Rows are points. The last column is the point's height on a tilted bowl or saddle (a function of degree 2), plus a little noise. Along how many of its main directions does it bend up, bend down or stay straight?

Points:
[[ -3  57   5]
 [-28 -52  20]
 [ -4 -60   1]
 [  0   7  34]
 [ 12  43  35]
 [ 28  43  47]
 [ 39  17  38]
 [ 13   5  38]
 [-47  35 -54]
 [ -7   2  31]
 [ 16 -13  29]]
Directions: 0 up, 1 down, 1 straight

Points, 10 rows:
[[ 17  19  -2]
 [ -7  10 -13]
 [-28  -7   0]
 [-18   5 -11]
 [ -6 -38  -9]
 [-12  33 -24]
 [ 16  -2 -15]
 [ -1 -20 -14]
 [ 30 -27 -46]
 [ 17 -60 -60]]
Directions: 1 up, 1 down, 0 straight

Points:
[[ 20  -3   8  -3]
 [ 13  21   6 -12]
 [ 16  60   5 -60]
 [-20   6  -8  -1]
 [-14 -15  14  -2]
 [-13 -17   5  -4]
 [  1 -10   9  -2]
 [ 26 -20 -33  14]
 [-37  32  -3   0]
 [  6   8 -12  -2]
 [  5   4 -10   0]
 [  3 -16  -3  -2]
 [ -2  37  27 -25]
 [  0 -20 -20  -5]
 [ -8 -40  -1 -20]
 [ 20   3  18 -11]]
Directions: 1 up, 2 down, 0 straight

Points:
[[ -2   6  21  15]
 [ 29 -53 -13   3]
 [ 11  13 -31  -5]
 [  0 -11 -42 -14]
 [-51   6 -27  21]
 [-48  12  17   3]
 [-14   2  28  15]
 [  3 -47  40  60]
 [ -7   7  31  16]
 [-10 -24  56  39]
 [ 10   8  -7   4]
 [ -6  -8  60  29]
 [ 55 -23  13  19]
 [ -6   8  -5  10]
 [  2   5  54  24]
 [ 39   8   9   8]
 [ 19 -20 -48 -37]
 [  5  11   0  10]]
Directions: 1 up, 1 down, 1 straight

Points:
[[ 39  32  43  -8  47]
 [  9  -2 -22  11  -1]
 [ 45  -5  -5  16  18]
 [ 26  10  14 -28  24]
 [ 37 -24  -3  11   3]
 [ -8  19  11  25   5]
 [ 35 -13 -21   6   4]
 [ -9  -8   0  -4   1]
 [-12 -18  -2  -1   5]
 [-44  -8 -27  27  60]
 [ -9   0 -11  30  12]
 [-22  33  44  27   5]
 [ -3  60   7 -28   6]
 [ 24  23  35 -21  29]
 [-10  42   7   7   6]
 [ 59 -10   3   9  37]
 [-24   9 -14 -24   8]
 [ 51   5 -47  24  51]
 [  7  14 -25  28  21]
 [ 13  25  11  44  24]
 [-20 -39  -8   7  19]
 [ 30   0  -1 -11  10]
 [  0 -18 -26 -17  -1]]
Directions: 2 up, 0 down, 2 straight

Points:
[[ 28 -25   5 -33  -8  33  -6]
 [ 11  12  32 -27 -13  27   2]
 [ -4 -13 -10 -27  14  40   2]
 [ 11 -30   6 -15 -18 -18  13]
 [ 18  -8  18 -10  -7  26  23]
 [-22 -24  11   8  15  -5  25]
 [ 17  -4 -17   8 -20  13   8]
 [ -2  13 -22 -18  -5   4   2]
 [  0  20  25   1 -28 -33   6]
 [ 60  -6  45 -12 -24  15 -55]
 [  7  19  -4  16  34 -15   4]
 [ 21 -23   6  44   8 -22 -46]
 [  3  10 -21  35 -17 -27 -27]
 [  9 -32  -3   1 -16  23  28]
 [ -6   0  15  -3  13 -15  26]
 [-33   4 -14  34  -7  14 -21]
 [-12 -14 -21 -39  32   5 -25]
 [ -6 -22 -11 -20  10   4  13]
 [ 23  20  23  39   3   0  -4]
 [ 19  26  41   6   4  -7  15]
 [-24  -5 -23  27 -33  45 -14]
 [ -8 -30  -1   1  26 -27   0]
 [-29   8 -23  10  17  12  -9]
 [ 28  -3   2   8 -15  28  11]
 [ -3 -16  15   6  -1  29  38]
 [-42 -32  18   1  36 -33   2]
 [ 23  -5  11  33 -40  33  -3]
 [  3  18  -5  26  12 -28  -5]
 [-11   3  -5 -10  20   0  14]
 [ 23  16  -8  -5  27  10   2]
 [-10  31 -22  19   0  39 -11]
 [ -9 -26  22  21 -27   0  29]
 [ 45  22  16   7  19  -9 -24]
 [ 11  -9 -22  -9  11   7   5]
 [ 49 -42   5  18   2  23 -34]
 [  3  12  44   4  24   9  40]
 [-21  19 -12   4 -12  38 -12]
 [ 39 -13 -22  10 -13 -35 -60]
 [-21  28 -32 -38 -39 -12 -40]
 [ 18 -33 -23 -26 -17  14  -1]
 [ 20 -20 -32  24  -9  -5 -22]]
Directions: 0 up, 3 down, 3 straight

Points, 48 rows:
[[  8   8   5  34 -27  17  28]
 [  0  30 -46  -4  -1   9  36]
 [-12 -26 -10  29 -21  32  53]
 [ -6  -2   0  -5 -25  -2   2]
 [  0  19  14  -6  -6   0  11]
 [ -2 -26   7  19  24  11  21]
 [-16  14  27  23  14  13  24]
 [ -1   2 -36   0  37 -18  -9]
 [ -2  49 -20 -14   9 -23  28]
 [-19  17  34   2 -13  19  26]
 [  7   3  47   6  42   1  31]
 [-20 -13 -13 -23   3  21   4]
 [ -2  17 -50   4 -14  -9  19]
 [ 14   1  -7   2 -12  14  20]
 [ -1 -25  12 -12   4  29  34]
 [-25  -6   4  -1 -12 -11  -2]
 [  4   9 -15 -21  17  12   7]
 [ 23  19  11   9  11  -1   8]
 [-18  -3 -29  12   2  23  22]
 [-36 -20 -11  42  -4  -4  28]
 [-27  15 -23  10 -26  18  19]
 [ 28 -27   7  18 -21  12  30]
 [ 23  19   6  32  23   9  19]
 [ 13  12 -24 -10   8 -22 -12]
 [-20  -4  10  38  29  17  30]
 [-13 -13 -23  -7 -18 -49  -8]
 [  9 -17 -13 -11 -13  -1   7]
 [  5  -4  13  -1  15 -22 -12]
 [ -2   1   0  21 -30   4   5]
 [ -2 -11  -2 -22  29 -19 -11]
 [  7 -14 -21  46  14 -11  -4]
 [ 23 -23   8  -3  -2 -27 -22]
 [  6  13  -3 -18  13  15  12]
 [ 23 -22 -20 -25  14   1  13]
 [-16  42   0  33   8  -6  29]
 [ 32  -2 -34 -25  17  20  47]
 [-12  38  11  -6 -30 -15  22]
 [-39  22  34  -6  13  17   6]
 [-10 -18  -2   6  21 -27  -8]
 [-23  20 -17 -27  -3 -19   5]
 [ -3   9  19  15  -8 -11   1]
 [  7 -22   4 -31  -3  -2  13]
 [ 20   0  -1 -29 -19 -24   0]
 [-12  21  -6  -1 -24   5  10]
 [ 55   0 -27   3 -19  -7  -3]
 [-18 -11  36  48  60 -32  60]
 [ 21  19  27 -14  -7 -33   5]
 [ -5  14   7   0 -18  23  25]]
Directions: 4 up, 1 down, 1 straight

Points:
[[ 20  16  19   0   1   6 -30 -13  25]
 [ -1 -45 -31 -18 -26  -2  20  27  60]
 [-15  -4  -4  18 -21 -17  38  19  20]
 [-19 -10  19  14  23  28   2 -18   9]
 [ -1  -2 -15  15 -25  11 -47  10  53]
 [ -5  18  24  -9 -36  19  -8  13  17]
 [-12   0   6   2   8  15  25   3   3]
 [ 39  13   2 -29 -45  -4  -9 -15  16]
 [  1 -13  -8  -3  -2  -7 -46  23  47]
 [ -9 -42  21 -19  23   2   8 -19  23]
 [ 11 -18  -1  16 -29 -20  15  -3  25]
 [ 42  -4 -16  -1 -20 -28 -10  -8  36]
 [ 28  40  35  28  -7 -10  10   3  24]
 [ 17  15 -10 -12 -33   5  13  36  32]
 [ 28  13  39 -23   8 -11  -3  13  22]
 [ 13  -5   7 -31  37   3  20   7  39]
 [ 18 -11  11 -26  -6 -13 -27  25  25]
 [ -9  17   7  11   4  10   3  -1   2]
 [  5 -23   3 -11  13  26   2 -33  13]
 [ 28   4 -11 -37   7  16 -26   8  24]
 [-16  26   8   1   0 -22  31  -5  12]
 [ 15 -16   2 -17 -18  -9 -25   6  19]
 [-32  40 -36   3 -42  30 -16   9  40]
 [ -9  -5   5  12  15 -11 -21  43  29]
 [-15 -44  39  -1 -14 -15 -33  -8  23]
 [ 21 -34  -4 -32 -12  -1  17 -12  26]
 [ 28 -19  -5 -34   8  13  -1  26  29]
 [ -4  -6 -10 -43   0  -6 -21  19  30]
 [ 20  20  12  14 -23 -15   3  13  15]
 [ 18  -3   1   7  -8  -5  13  -7  11]
 [ -2  -6  18 -15  -1 -34   9 -12  18]
 [ 22  -2  25 -27   8  25   1  30  22]
 [ -5   1   7 -56 -18 -10  28  17  40]
 [ 23  -4  19 -10 -10  -2  12 -18  11]
 [ 24 -35   9   3   6 -15   6 -26  31]
 [  9  -2 -13 -21 -17  14 -29 -17  15]
 [  3  30   9  -9  10  29  46  23  34]
 [ -5  -3 -37  -8   5  26   8  10  12]
 [  1  24 -57  12 -13 -22  15 -18  38]
 [ 18 -36  22  -7   4  13 -10  -2   8]
 [ -8 -10  11  -9 -14   2  14  26   5]
 [ 34 -21  -5   2  11  -1 -13   0  28]
 [ -9  39   7  -1  12  -6  -1  31  16]
 [-25  16   2 -10 -60 -21 -14  -3  48]
 [-24 -21 -16  20  19  16  13 -28  15]
 [  8  -8 -18  23  -9  41 -39 -12  27]
 [-16   0   8   3 -13  14 -25 -10  14]
 [  1 -28   4 -33  25   1   7 -12  28]
 [-29   1  -9  19  -6  24   3   6  -3]
 [ -1  -9 -10 -16  -8  13 -15  11   9]
 [-13  -4   6   4 -13  29  28  31  10]
 [  2  12 -15   3 -11  -4  -1   0  10]
 [ 10  -1  13  40   9   5   1  -4  19]
 [-13  -9  27  -3  -2   8  22  -6   7]
 [  7  12  38 -15 -26  16 -12  -4  17]
 [  9  18 -24 -15  51  49 -14  11  29]
 [ 14  15   7   5  33   0  11 -17  23]
 [ -2  19  -3 -25  16  -2  11  34  25]
 [ 44  21   2  -1   0  -7  16 -11  17]
 [ 17  38 -20 -15 -19  -8 -19 -12  24]
 [-40   6   7  39  16  16 -45  -4  49]
 [  2   9  11   1  -9  -8   5   0   4]
 [-24  34 -15   1  51   5   8  10  20]
 [ 10 -14   5  -1  -6  20  -2  -1   2]
 [ -2 -19  11  12  10   1  26   4  12]]
Directions: 5 up, 0 down, 3 straight

Points (69 x 9):
[[ 30   2  14   8   1   1   7 -26 -14]
 [  5   4   5 -15 -11 -18 -11   9 -13]
 [ 15  28 -21   8 -18  10 -18   4 -16]
 [ 28   3 -18   9   7 -17 -21 -13 -20]
 [-10   6  20   5  41  16   8  12 -24]
 [ -9 -21   0  18  -1  -8 -21 -13 -10]
 [-12  43  21 -37  -5   6 -11  -2 -33]
 [ 16  -7  15  23  -8 -11  12  -8 -11]
 [-18  29 -51 -23   0   3   8   5 -54]
 [ -3 -15  13   5   0 -34 -19 -15 -21]
 [ -1  -6   7   8   6  -9  -7  -3  -2]
 [ 18 -27   0 -23   1 -12  17 -40 -44]
 [  2 -10 -17  27 -23  10   8  -2 -12]
 [ -5 -13 -17 -21  13  -8 -24  17 -23]
 [ -9   4  -4  -7  15  -4  24  18 -17]
 [-12  31  24  30 -26 -21  12  16 -28]
 [  9 -31 -60   5 -10 -17 -14   2 -55]
 [ 37  23  22 -37 -13 -28 -36   3 -51]
 [ 23 -11  -2  -5  21  -2   0  27 -13]
 [-15  -7   9  -8  21 -26  11  16 -25]
 [-12  31 -38 -10  11   7  11 -15 -39]
 [ 16  25  -2 -12  15  -6 -54 -10 -31]
 [ 25   0   7   9  -9 -26 -32 -16 -21]
 [-11  25   3 -25   4  24 -11  14 -16]
 [ 11   7  27   9 -12   3 -32  -3  -6]
 [ 19 -19  -9  -1  19  41   0 -24 -17]
 [  6   1   9 -19   3   3   7 -13 -11]
 [ 12  16   2   7   3 -13   6   0  -7]
 [ 13  -7  18 -18  16 -13  -9  -3 -16]
 [  9  -3 -37  35  11   5  -1  -2 -22]
 [ 14  12 -29 -12 -12  35  12   8 -24]
 [ -5  28   1 -23  10  19   7 -13 -19]
 [ 11  12  29 -23  -1 -46  32  11 -60]
 [ 13  -5  15  16   0  23  19 -41 -18]
 [  4  -1  20  17  24   9 -28  14 -10]
 [ 12 -29  12 -15   8  -5  22   7 -23]
 [  7 -31  19 -24 -11  37 -14   4 -20]
 [ 15  -5   0  22 -16  15   8   6  -4]
 [ 17   6   2 -15   8   3  10   0 -11]
 [  1  12  18   9 -17  -7  -8 -15  -6]
 [-10 -14 -12 -22 -59   5 -12 -17 -55]
 [ 32  -7  -9   1  27  18   8  11 -16]
 [ 14  -7  16  38   3  16  14  30 -15]
 [  2   7 -30  14  18 -29  -1  -3 -27]
 [  5 -18 -16  19   7   8  23 -23 -17]
 [  0 -18   6   5   7  -1  -7 -28  -9]
 [ 26   5 -40 -15 -16  -4 -35 -23 -52]
 [  5   6  -8 -13  -5  13 -21 -34 -18]
 [-23  -1 -14  11   8 -19  15   8 -19]
 [-17   1 -19  10  27   5  26  -2 -23]
 [-48  -9   4   2 -11 -13   3  18 -28]
 [ -7   8   2   5  15   1 -34 -18 -12]
 [  7 -31  -5  -4  -7  25  -2  24 -10]
 [-14  -9  22 -24  -9  50  18  -7 -26]
 [ 46  -1  19  -3   6 -28  -2  -9 -31]
 [  5  18  24  34   1 -24 -22   2 -16]
 [  5  -6  32   0   6  31 -39   1 -12]
 [  2  38  10  -6   5  27   2  -5 -12]
 [ 16  17  25 -13 -29  13  -1  10 -18]
 [ -3  -4   0  -7 -27   2  -6  -8 -11]
 [  1 -21  27  -2  27  -3   8   5 -19]
 [ -8  -5  -9 -23 -22 -10  31 -21 -40]
 [ 11  27  22  12 -29 -23 -19  -8 -23]
 [ 45  19  18 -21 -37   4   8  33 -52]
 [  5 -16   0   3  15 -11 -24 -15 -12]
 [-18 -10   8 -16  -2 -12 -23 -21 -20]
 [-23 -14 -43  13  32  -3  11  18 -43]
 [  9   2 -10  12  43  24   3  -4 -20]
 [ -1   7  21 -10  27  11  12 -13 -17]]
Directions: 0 up, 8 down, 0 straight
